Every row gives one point. A path goes straight from each point to the next, and from the last back to the first. The post is the endless flat space through its rows: a point in 2 columns, a line in 3, a plane in 4, and so on, so that a path can go around it. How many times does the path go around the post? Going back the other way cancels.

Post (2 x 3):
[[  4 -12  34]
 [-22  39  -6]]
Path (7 x 3):
[[-47  44   4]
 [-38 -26  12]
 [  2   6 -11]
 [ 62 -26  35]
 [ -1  50  10]
 [ 38  15  32]
 [  9   2  53]]
Times around: 1

Post (7 x 8):
[[-12  12   7  11 -51 -35  12  49]
 [-67 -27 -10 -58  44  44 -66  53]
 [-10 -33   2  22  55  12 -24 -32]
 [-12 -32  23 -24 -10 -16  13  -2]
 [-29  27  -9  16   4  24   0 -48]
 [ 35  29  10  35  -3  35  16 -59]
 [ 18  53  14  37 -65 -14 -14 -47]]
Path (22 x 8):
[[-19  21   4  -2   7   2 -14 -53]
 [-28   8 -65  33   3  24  17   7]
 [-52 -43   8 -35 -57 -12  11 -24]
 [-13  26  16  41 -21  13 -33   0]
 [ -3   6  57  -6  23 -11  24 -25]
 [ 14 -36  19   3  18 -70  -4  13]
 [ 12  19 -38  35  50  58  14  -1]
 [-24 -39 -22  -9  90  29 -20 -55]
 [ 13 -22  19   0  19 -18 -30   3]
 [  9  29 -25  -5  18  76 -27 -17]
 [  2 -30 -24  48  40  82 -17  -5]
 [ 31 -10  60  10 -50   1 -17  -7]
 [-26  17  32  -7 -18 -20 -15   7]
 [  7  -1  23 -48  -4 -20  11 -38]
 [ 10  13  37 -28  19 -11  21  18]
 [  5  -6  65  -3 -13  15 -37 -33]
 [ -7  -8  16  29 -51 -41 -34 -10]
 [-11  48 -23  18 -42  17 -27  13]
 [ -1   7 -19   5 -31   7  10  -3]
 [-27 -44  -1   7 -11 -15 -28  50]
 [-35 -24  40  -2 -15 -14 -34 -25]
 [  2  47  21   6   0  44 -28  -4]]
Times around: 2

Post (11 x 12):
[[-21  20  68  15 -15  -3 -19 -15  56  17  20  53]
 [-20   3 -13 -13   4  28  16  -7 -12  50  -9  10]
 [-45  26  30   4   8 -18   0  17 -23  16 -36 -27]
 [-16  10  51 -15 -27   6   9 -13   5 -12  62  -2]
 [ 20  -3   4  11  -4 -25  38  68  53  10   0  13]
 [ 36  -6 -64  12 -46 -32 -16  44  56 -19  -3 -21]
 [  2   9 -14  22   0  38 -13  -1 -27  40  10 -24]
 [ 56 -22 -19   2  45 -30  24   5  23  45  -9  -4]
 [ 20 -55 -54  62 -12  18  27 -39  40   7  -2  24]
 [-16 -17 -26  -8  54 -13 -47   8  51 -48  -2 -49]
 [ 24 -26 -61  44  17 -20  54 -19  -5  -6  42  55]]
Path (13 x 12):
[[ 23  -6 -49  49  29  31  11   0  12  51 -39   2]
 [-10  -3  31  45   8 -28  26  45  20 -39 -18  25]
 [ 15 -52 -12  36 -20  27   8  36  41  44  -1   9]
 [-10 -23 -50  12  23 -19   1 -19  17  27   7 -21]
 [ 41 -26 -69  24  71  16 -11  -8  24  14  55 -24]
 [  0 -35 -37 -10 -13 -22   5 -13  -4 -29  62 -20]
 [ 30 -19   2  39  46  -8  -8  25  -4  31 -22  -1]
 [ -7  12 -40   1  14   2  -5   1  18 -23 -22  35]
 [-11   2 -44  27 -27  20  19 -15  39  20 -16  11]
 [ 59  -9 -77  66  20  21  15 -38   7 -28  54  15]
 [ 67 -51  -4  21  12  -1 -14 -13  58 -45 -19 -36]
 [ -5 -28 -35 -43  41 -26 -24 -20   7 -10  -1  41]
 [  7   4  38 -21  44   8   1  23  59  -7  -5  11]]
Times around: 0

Post (17 x 18):
[[  -6    6  -36  -25   -3  -38   18    8  -25   16   23   41   -3   -5
     3   37  -15  -18]
 [  -4   42   -1   34  -23  -11   11    4    8   18   31  -12   -7   43
    -6   21    1  -32]
 [  20   -6   18   23   -7  -19   29    4   23    6   32    7  -24   -2
     0   42  -27    3]
 [  25   54   55  -15  -49   38   38   -8  -48   27   24    6  -56    6
    34   22   54    4]
 [   9   -5  -36   -7  -35  -52   45  -31  -17   -3   -1    1   33  -34
    -3   -4    9   -1]
 [  -3   40   42  -22  -13    0  -25  -42  -10   19   53  -20    8  -10
    -2   25   -6   -3]
 [  -6   38    7    1   15   23   31   -4   21  -30   -4   -5   22    0
    26   28  -28  -12]
 [  21   -4   -7   36   12  -31   24  -33  -15   20    9   58   47   24
    40   16  -11   23]
 [  -8  -12    4   -4   -3    4    4    3   -2  -11   38   12  -40    6
    24  -67   -9   -3]
 [   1   15  -32    7   -4  -21   22  -55  -23   31    2   13   -9   25
     0   18  -33   42]
 [ -25  -13   27    1  -33   -4   49    6  -21   37   20   -9    9   10
    -5    4  -28  -23]
 [ -33  -43   29   -4   20  -32  -34   80    0    5  -62   13   88  105
  -120    7   72   15]
 [  12  -19  -17   23    6    6  -12   32  -17   31   17  -26   10   -5
    -1  -14  -28  -12]
 [ -16  -29   14   22   12  -26   -1  -32   10   40  -36   26   11    3
    11   31   21   -5]
 [  -4   46   26   41  -14   30   21  -29  -41  -45    3   20   17  -58
   -20    3   -5  -22]
 [  -4   24   33   12   29  -35   18   34  -29   -2    7  -23   -7   27
    -9    5   -1  -15]
 [ -28   47   62   -9   81   86   44   12   27   12   49   28  -33 -105
    -9 -112   48   50]]
Path (19 x 18):
[[-49 -43  -6 -14  -9 -66 -39   2   0  31  45 -14   5  56  -6  24  31 -13]
 [-55  28  14  29  18 -36  -7  -5  19  -2   6   8  45  38  19  29 -36  -2]
 [ 27  23  30 -18 -32  29  -2  19 -34   8  21  -3  -7  10  19  -1   4   4]
 [ 52   3 -27 -26  33 -61 -13 -13 -42  57  -9  32  -3  62  21  -8 -18  22]
 [  5 -24  14  34  52  25  54   9 -48 -13 -15  49 -60   4 -35 -43 -26   2]
 [-11  14  -4  20  29   3  29   5   0 -63  41  60 -31  11  12  18  -5 -23]
 [-25  31  28  11  -2  26  55  -2 -41 -18  -6  12  16 -32  46  30   6 -15]
 [-18  -1  15 -20  23 -16 -37 -29  28  39  55 -21  38  -2 -16  15 -41  50]
 [-66   9  12 -21 -56 -20  34 -40  30 -41   9  30 -25 -81  12   9  -9 -15]
 [ 38  18  39  44 -12 -22   1 -10  47   4  38 -16  24  44  26 -27 -46   7]
 [ 40  -8  56  66  23   1 -22  -8   4  27  43 -18   3  68  43 -37 -42  -7]
 [ 16  32 -42  -3  39   8   1  -9 -10 -46  34  21   9 -16 -34 -36   8 -28]
 [  0  18  13  51  17  32  70 -29 -18   4  13  44  51  11 -15   8  44   8]
 [-32  -1 -18  -8 -19 -45 -26 -58   1   1 -17 -39  22  29  26  20  28  -6]
 [-44  19  18  17  11   6  29 -19   3 -57 -43  -5  55 -10   5  28 -19   6]
 [ 13   4 -17   4  38  -9 -19  55 -23  43  -5  32   5  17  14  -6  15   4]
 [ 24  46  26 -13  -6 -20  14 -55   8  17 -19  -9  22  84  -7  54 -39  25]
 [ 37  19  31   0 -58 -15  11 -41  27  58  46  -1  -8  20  35  40  51 -32]
 [  2  34 -12   4  34  27  12  12  -3 -27  17  21 -38  25   0   7  37 -16]]
Times around: 3

Post (17 x 18):
[[-34  17  17  48 -26   0 -19 -55  36  29   8 -29 -21  15  -8  74   7   7]
 [-19   3 -11   5 -32  10  -2  -7 -41 -28   7 -21  -6   4  -9  66  -7  36]
 [ 19 -14 -42 -56 -13 -49  -5  10 -23   4   3  35 -17 -27  24 -31  12   4]
 [ 18 -55 -24  18  18   1 -19  18  48 -37  14  34 -29   0 -20  -1  -4 -16]
 [  5 -10 -27  23 -31  -9 -23 -25  -6 -11  -6   7 -10   8   7 -15  52  -4]
 [ 39  -1 -29  -8  70  -7 -35   0  11 -24  -8 -21  -3   2 -66  67  25 -25]
 [ 25  44  -3  22  56 -13   3  -7  -3 -10   3  39 -49  44 -11   5  61   7]
 [-29 -19  -7 -10   0  -3  38  13  47 -85  42  23 -31  51   1 -29  -6 -55]
 [ 28   8 -21 -40 -46  -6 -14 -17  -7   2  30  13  -4   0 -17 -11   5  46]
 [  1  -2 -25  18 -12  16  20  -1  -8   4  34  31 -15 -21 -19   6  30 -30]
 [-12 -25 -19   3   0 -23 -21  51  -1  26  -1   3 -24   9 -11 -10  25 -15]
 [ 12  22 -38  18 -29  -6 -11 -26 -40  59  -1  24   5  20  11  37  19  12]
 [ 22  -2 -18 -17  -6  -7 -82  -3  28 -22  60  16 -43  15 -24  -6 -20 -24]
 [-29  26 -54  33  29   7 -21  -7  55 -23  14 -45  -8   7 -29  30  60  19]
 [-11  54 -22  30 -12 -54 -37   5 -15   8  14 -23 -18  21 -23 -46 -10   1]
 [-35 -34 -12  -1 -17 -10   0 -24 -15  -7  36  -3  11   2  13 -27 -10   0]
 [ 23  10   4  -7  30  16   4   9   7 -33  12  19  38 -15  28   7  23  -9]]
Path (23 x 18):
[[  9  33 -27  51 -41  37 -46  -4  40  59  18 -26  27 -12  -1  49  68 -44]
 [-16  18 -41  18 -11 -11  -3 -51  39 -33  42 -23 -51   0 -66  56  15  24]
 [ 46  -1   1   3   0   1 -26 -60 -38 -21  32  62 -15  -2 -18  55 -19 -65]
 [  2 -15  52  15  48  -6 -22 -11  19 -14 -24  19   5   5 -15 -62  20 -41]
 [ 51  -3 -53  35  25   9 -51 -21 -26 -59  -9  12  -4  36  24  27   3  15]
 [ -6 -31 -22 -29 -17  12 -46  31  61 -36  22 -34  16 -27  29  42  48 -25]
 [ -5  32 -15  54  29 -48  -5  21 -22  17  18  56   2   6  30 -21 -19 -17]
 [ 43   7   0 -39   0  -8   5 -41 -44 -20 -14  20   4 -24 -24  35  31 -12]
 [ 10  -4 -33 -38  -6 -11  28  -4 -37 -59  22  -6   7 -42   8 -15   0 -54]
 [-31  10 -24  13  20   0   2  46 -21 -45  19 -26  -2   6 -22 -53 -13  24]
 [-14   0  -2  41   5 -15  17  29  -8  20  12  55 -86  29 -76 -47   2  18]
 [  6 -40 -68  46   8 -24 -25  19 -22  17  26  29  -9  15 -45   3   2  -5]
 [ -3 -10 -48  44   5   1  31  10  30 -15  49  29   2 -13  -1  31  -3 -57]
 [-45   9 -60 -17  -8 -10  14 -22 -25  37  41  -5  28  17 -22  15 -18  23]
 [-11   4  -5  -4  -6 -15 -65 -15  -1   8   6  11 -88 -11  -4   8  25  10]
 [ 23  15 -70 -48 -42 -10   1 -43  -2 -75 -23 -40   9  36  26  73 -15  41]
 [-14   0 -35  -4 -30  25 -35  72  74  14  29  14 -36 -71 -18  11 -14  27]
 [  5 -15 -51 -47 -65 -11 -38  42  -1  38   4  10   7 -18 -33 -34  68 -36]
 [-20 -15 -38  17  -6  26  -4 -29  78 -74  79   2 -17 -16 -20  -2  16  -3]
 [-14   3  -8  15  31  26  51 -28   1   7  40 -48  21 -38 -20 121 -19  17]
 [ 18  30  -2 -15 -40 -18 -25  11  -4 -19 -12   2   8  24  12 -13 -20 -16]
 [-35 -39  -8 -54  -1 -34  -4 -13 -23  35   9 -19  -4  11 -59  46 -50  -5]
 [-42  -3 -11 -21 -46 -64   0 -62  39 -19  22  -2 -48  43  -8  52 -18   3]]
Times around: 0

Post (17 x 18):
[[-16 -25  45  11  -1  26  -1  15  -9 -37   9   9 -35  -6 -50  25  24  -6]
 [-38 -45  33   3  27  52 -15  18  35 -41  -6  23 -73  -5  10   2  11  17]
 [  3  12 -15 -15   0  -1   9  54  18  13  10 -50  43  11  31  45   6  -4]
 [  4 -12  83  -8  12  40 -43  -3  19 -14  31  14  -4   7  29  35  31  15]
 [-17  17 -33 -57  46 -20  30 -21  -5 -16  10  -6  -8 -21  25 -10 -63 -73]
 [ 43  46 -54 -55 -33  -8  23  37   4  14 -11  -3  11 -16 -17  16  14 -11]
 [ 18  46 -60 -12 -48  -9  20   7 -20   5  17 -34  -3 -39   6   4  -9  17]
 [ 15  50 -29 -16 -46 -37  37  -8  23  37  -8 -16  24  33   0  33  -1  15]
 [-22  17  37  16  11  56 -35  14 -11 -38 -18  15 -39  42   6  21  11 -17]
 [  8  -3 -24   1  62   8   0  -7  13 -67   0  13 -16 -15 -17 -13 -53  -3]
 [ 29  18 -59  -1  23 -41   7  -7  11  29  -4   9 -33 -22  20   1 -39 -44]
 [ 30  54 -43   4 -42 -30  49  15  -5   5  13 -16  10   0   8 -34  25   1]
 [  0  21 -48 -51  48 -76   7 -30   6 -18 -27 -28   0 -18   4 -17 -22 -33]
 [ -5  30 -36 -24 -21  -6 -11  14   3  39  27 -41  14  15 -36 -12  -4  -5]
 [ 15 -39  26 -26 -42  33 -25  19 -27  -4  15   0  20  50  26  36  21  39]
 [ 13  21 -51 -14 -28  -9  14  -6  14   0  56 -26  -6  38  11  63  32  -6]
 [-26 -12  34   9  37  48   6  15 -22  -9  23  42 -32   4   4  23  29  29]]
Path (25 x 18):
[[ 16  20  10   2 -38 -28  12 -36  -7 -64   9  26  21  27  -8  33   7  27]
 [-13  55 -40  -9 -10 -26 -34  10  26 -28 -67 -42 -22 -19 -54 -30  21 -53]
 [ 10 -28 -38  -7 -22  42  -2  11  13  -3   4 -43   4  23 -44   3 -27 -17]
 [ -3   3  32   0 -20 -14   3   1 -24  -6 -49 -28  -5  81  -8   5  18  20]
 [ -8 -20 -37 -16   3 -41  30 -13  36 -29  87 -39 -14  16  13  57  56  48]
 [-33  21 -75 -21  34  19   9  41 -14 -70   7 -33  10  28   0  19 -46  -7]
 [-21   3   8  22  33  22  -1  49  46  -1  17 -25 -11  25  18  55 -25 -22]
 [ -5  -5 -16 -56 -31 -22 -10 -17  15  25 -34 -41 -46  27 -68 -15 -13 -25]
 [ 14  -1 -26   6   5  27  -1 -32 -40 -36  80   7 -40 -33 -27   2  45  33]
 [ 27 -10 -69 -26   9 -25 -18  14 -11  -6   1 -31   5 -56  -8  36 -40 -39]
 [ -5 -50 -32 -29  18  19 -29  21  18 -18  61  20  12  25   3  83 -36 -27]
 [  9  65 -69  24 -20 -10   0  30 -23  -7  21 -31  20  77  20  59 -22   6]
 [  3  61 -51  -1  23 -12  35  -8  18  10 -23 -15 -24  58  61   9 -57  -4]
 [ 18  50  67   5   2  45  44 -20  -6  38   1  67 -15  11  35  40  37   1]
 [  5 -38 -31 -35   7  18 -26 -16  16  55  23  19 -29 -18 -23  63 -51 -13]
 [ -4  30  -5  11  68   2   0 -10   1 -24  33  13 -19 -53  42 -34 -14 -34]
 [ 11  25 -47   3  43  20  80  14   4  11  15  45 -43 -53  80  13  32  -3]
 [-34  20  22 -30  20  44 -12  66 -19  63  47 -66  17  -7  30  -8  23 -54]
 [ 39   7 -30 -26 -36   2  -3   3 -31 -38  -4  10  -7  60 -54   0  18  37]
 [ 41  86 -14 -26  -7  -4  12  62  20  -7   7  23 -12 -53  44  -4  -8 -48]
 [-23  14  16  16   9 -19 -11 -18  34 -11 -35   9   7  11  10 -31 -21  20]
 [  4   0 -53  -2 -31  31 -23   8   3 -18  -2 -29 -19 -24 -47  11  25 -29]
 [  2  22  17   2  -1 -14  36 -28  28  -3  18 -33  12  28  43  36  52  10]
 [ 26  11  21 -50 -11 -19 -10  -8  -3  -2   0 -26   3  38  25  24  -8 -10]
 [ -3  31  -7  12  -1  -1 -13  25 -27  -3  48   0 -40 -19  23  26  23  -3]]
Times around: 1

Post (17 x 18):
[[ 20 -20  27  -2 -20   0  12  33   2 -11 -25   4 -38  35  11  11  -5 -28]
 [  1  23  29  14 -50   7   4 -19 -27 -20  -9  -7 -21  25 -23  -9  18 -36]
 [ 37  48   3  11  -5  -2  17  20  41 -44  14  -7  -9  -8  37  28  41 -24]
 [  8 -12 -27  -8  -1  15  28  13 -22  26   3 -25 -18  -9  -5   2  44 -17]
 [ -6 -39  31  23 -24 -27 -28  38  39 -11 -41 -10  14  -8  25 -18  28  37]
 [ 28  22  -9  32 -56 -25  -1 -30 -16   8   3  47  13 -18  23  -8   0   8]
 [ 36  18 -21  39   1  45  19   7 -51 -30 -26 -24 -10 -32   8  18  -8  26]
 [-13  -5  -9   3   2   1 -14  32 -43   1  33   9  -8  -4 -11  -6  10  13]
 [ -4  24 -34 -23   4  41  15 -57 -41  11  -2 -20  -2  43  -6  32  20   6]
 [ 50  -5  57   0 -26   3   5 -25 -23 -23  12  16 -25 -28  16 -43 -27 -21]
 [-25   2   7  -2  14  -9  10   6  36  -7  11 -41 -39  41   4  11 -38 -47]
 [ -5 -22  22  28  31  20  -3  41   3  13  -1   1 -31 -11 -30  20  -1 -60]
 [-45 -34 -17  -3  24 -17  27  -3   7  -4   2  43  -1  38 -37 -25  47  -2]
 [ -6  10  21  29 -26 -57 -31 -36  24  -6  -1  12 -49 -18 -13   2  18   6]
 [-18   3 -12 -25  49  18   2  41 -22  -5 -41  -5   8 -58 -16 -13  11  -3]
 [-28  40  -5 -27 -35  31  31 -25  47 -42 -18  15 -32  43  26   8  40  -4]
 [ 39 -43 -15  -5  -8  -4 -35  39 -22 -36   6   6  21  -8   1 -52   5   6]]
Path (29 x 18):
[[ -10    3    9   -1    2  -19    4   51   23    4  -28   72   18   14
    17  -20   62  -30]
 [  42   52   49   32   44   53   42  -24   -1   23   11   26   17  -57
    20   28  -31  -48]
 [  26    8   51  -37  -17   71   17   16  -21   -3   13   34   17   36
     3    4    0  -51]
 [ -71   -5    9   37   -3  -11   34    3    8    7   15  -30  -11   33
   -15   34   53   36]
 [  -4   16   35  -28  -26  -32   21   -5    8  -49  -21  -18  -64  -24
     2  -15  -32  -68]
 [  16  -18   23  -59  -23  -11    8   62  -44   12  -31    9  -10  -41
     4  -37   -1  -12]
 [ -47  -52   15   17   46   -7  -16  -50   33   52   86  -33  -33   85
   -28   35   20   22]
 [  14  -43  -26   40    6   -2   25   19  -20    9   28    5    1    6
   -33    9   33   31]
 [  45   40   41  -21  -37   -8   78  -46  -30  -20   26   34  -38   30
   -10   16  -25 -100]
 [  15   -1    6   22  -22  -27   10    7   13  -57  -22  -13  -27   10
    19   -1   -1    5]
 [  45  -23   25   14  -20   16   -7   27  -31  -20  -46  -32  -34  -25
    19   24  -41   36]
 [ -12  -20    9    1  -14   -5  -22   55   20  -31    0  -29   -4   15
   -36  -36  -10   -4]
 [  39   18   56  -10  -13    7    4  -26    2  -89   41  -19  -73   50
   -19  -21  -54   14]
 [  -3   -4   25  -31   -9   63   -1  -26  -12  -57  -25   21  -66   33
    -9   21  -25   43]
 [ -58   11   -5   44  -50    0    2   18   -9   -4  -42  -14   19  -45
    19   15   30   33]
 [  43  -35   12   88  -19   -6   15   31  -49  -41  -17   14   22   11
    23   -3   28   27]
 [  19    1   22   34   25   14   -1    1   -6   15   10   -2  -67   -4
    11   28  -12   -9]
 [   3   20   26   -5  -30    4   65   52  -28   -2   -9  -11  -27   30
    25  -23   45  -86]
 [ -23   10   56   36  -14    9   36  -15  -42    6  -26   10   -8  -19
    26   -6  -17  -33]
 [  38  -13   14   16  -23  -13   20   73  -18  -43  -17  -14   39  -46
    34   -2   21   42]
 [  40   33  -35   -7  -32    5   27   10  -20  -14   38   50   -2   33
    -5   46   30   -5]
 [  16   -6  -19  -19   36   72    2  -16   -2  -18  -55  -34   10   33
   -26   10   -3  -25]
 [  23   -6   32    5  -16   27   -8  -46  -54    0  -39   15    8   54
   -12    6   22   42]
 [  -4   56   30  -35  -42   25   30  -24   59  -21   16   31  -19   28
    41    2   -8  -44]
 [  23   22  -76   46  -12  -24   20    6    3  -27   20   19  -22  -41
    -1   34   18   39]
 [  15  -40   56    6  -12  -20  -14   33   66  -55  -48  -32   35  -18
    19  -47   18  -55]
 [  23  -63   26    9   20   25  -13   46    8    9  -16  -18   -2  -27
    40  -25   -5  -11]
 [  29   11  -28   25   52   20    4   27   17  -19  -21    2    3    5
    22   10   10  -10]
 [  32   31   41   -9   29  -19  -39   44   24   26   -9  -20   -6  -23
   -39  -11  -22 -121]]
Times around: 1

Post (17 x 18):
[[ -6  -3 -29 -29  23   7   9  41  11  20   9  49  24  43   0  11 -34  38]
 [ -6  41  24 -26 -42 -21  17 -16  23 -60  -5 -11 -36  18 -15  14  63 -33]
 [ 20  25  -2 -34  27   5  22 -45  19 -20 -11  47   4   0  20 -19 -23   6]
 [-31 -46  24  -7  21 -14  10 -29  24  34  40 -38   8  49 -19   4 -16  -2]
 [ -8  41   5 -24 -26 -12 -11 -37   7  -3 -41 -48 -66  20  20  39  40 -33]
 [-15  10   1 -29  56  32   4  17  44  13  22 -18  24  -9 -10   4 -31  16]
 [ -9 -26  -8  22   3  17  18  -6  44  34   6   6  25  21 -29   8   2  11]
 [-18  32 -12  16  28  29 -22   5  20   9  28  61  11  -2  14 -34 -40   9]
 [ -1 -47   2 -23  31  30 -14  32  -4  30   0  14   9  11 -37 -28 -42 -10]
 [ 28 -27  52  22  22   6   5 -21  43  18  19 -72 -50  24  -7   6  68 -26]
 [-14   2  15  24  24 -13  22  -7  -1  -2   9   9  39  -5  14 -21   9  25]
 [-11  31  48  -4 -28 -24   4   7  -2 -11  -6  27 -29 -20  57  40 -13 -37]
 [  2  11 -24  19  20   2  28  16  15   8   1  24  -2  40  -4 -20 -44 -21]
 [ -3  -1 -31  -7  18  -4  10   1   7  19  14  22 -10 -21  28  -3   6 -19]
 [ -8  31  27  -9  -6 -34  -9 -30  -9 -34 -15  27 -27   2  -3  78  44 -32]
 [-15 -23 -14   4   6  -7  -8 -18  23 -54 -28  33 -20   4  53  26   9  -9]
 [  6   2 -27  10  17  16  23  -2 -15  12  14  34 -20 -25  -5  -3 -34  31]]
Path (27 x 18):
[[ 12 100 -54  -7   6   2  46 -37  12  49   2  37 -21  10 -22 -47 -33   7]
 [  8 -37   2   8  26 -10  -1 -65  41  -1 -32 -22 -27 -32  43  60 -13 -23]
 [ 24 -26 -45 -30  21   6 -27 -36  24 -27 -25  19 -43  47   1 -78 -21 -68]
 [ 11  16  51  -2  46  25  -4 -27  70  -5  66  64  -4 -74  38   4  29  27]
 [ 21 -17 -25 -19  84  24  27 -15  30 -17   3  54 -11   8  33  14  33  19]
 [-24 -81  -2  43  -6  31 -48  43  -3  28 -20 -41 -40  41 -40  12   9 -57]
 [ -1   6  13   2 -50 -16  15  44  17  30 -16 -19  28  11   8  45  16 -19]
 [  5  -1  53   0  34 -28  -3 -63  26   5  -9 -53 -16 -29  67 -66 -11 -10]
 [-41  12 -12  58   4   0  19 -27  45  -5  25  13 -37 -44  48  16  42  69]
 [  5 -22  24   6  26   0  57 -58  24 -29  20   7  11  64 -48 -77  25  -1]
 [-23  21 -49  27   4  20  -7 -14  56  23  16 -15 -25  -6 -24 -45  21  -4]
 [-36 -71 -27  46  34   3 -55 -34  69  39   4 -28   9  26  72  23 -33   0]
 [ -2 -27 -87  -2  24  23 -17  50  11  18  -4  29  11  42 -14 -15 -13 -44]
 [-30  29 -12 -24  13  46   9  -2  -6  78  35  -9 -35 -31  52  17 -56  10]
 [ -7 -13  25  33  17   0  -7 -22  -3  48  -4 -18 -54  13 -13  38  28 -29]
 [-14  46 -43 -19  39  16 -15  28  33 -20  13  23 -32 -10  20 -11 -14  25]
 [ 17 -22 -41 -48  25  12  36 -10  20 -14 -28   2  58  -2 -28 -44  15  37]
 [ 36  60  21  35   6  24  20  30  12  -5  21  21 -52  43   5  25 -27 -33]
 [-41  46 -19 -53  70  13  -8  15  29   5 -10   6  31  22  21  11  23 -12]
 [ -8   2  11   4  36 -19  11 -14   5  43  21 -10 -32  42  54   4 -11  38]
 [ 26  25   8  69  23  -2 -15 -32  71  34 -27  14 -47  22  23  32  -9 -34]
 [-24   3  22 -28   2  22 -17  46  48  17   8  44  29  32   7 -35 -13 -21]
 [ 12  63  15 -55  31  49  12 -17  49 -14   6  -4   4  -6  -5 -50  -6  -8]
 [ -8 -37   5  -9 -23 -33  -8 -15 -54  31  -8  50 -25  11  33  38 -60 -18]
 [  4  19   4  -1 -17  20 -21 -33  38 -38  -3  41   8  26 -49  40 -27 -32]
 [-12 -27  17 -57  -7  15  31   2  19 -15  -5  22   8  38  47   8   0  22]
 [-22 -85  22 -32  72  29 -44  84   0 -10  -3  24 -10  24 -14  37 -28  -8]]
Times around: 1
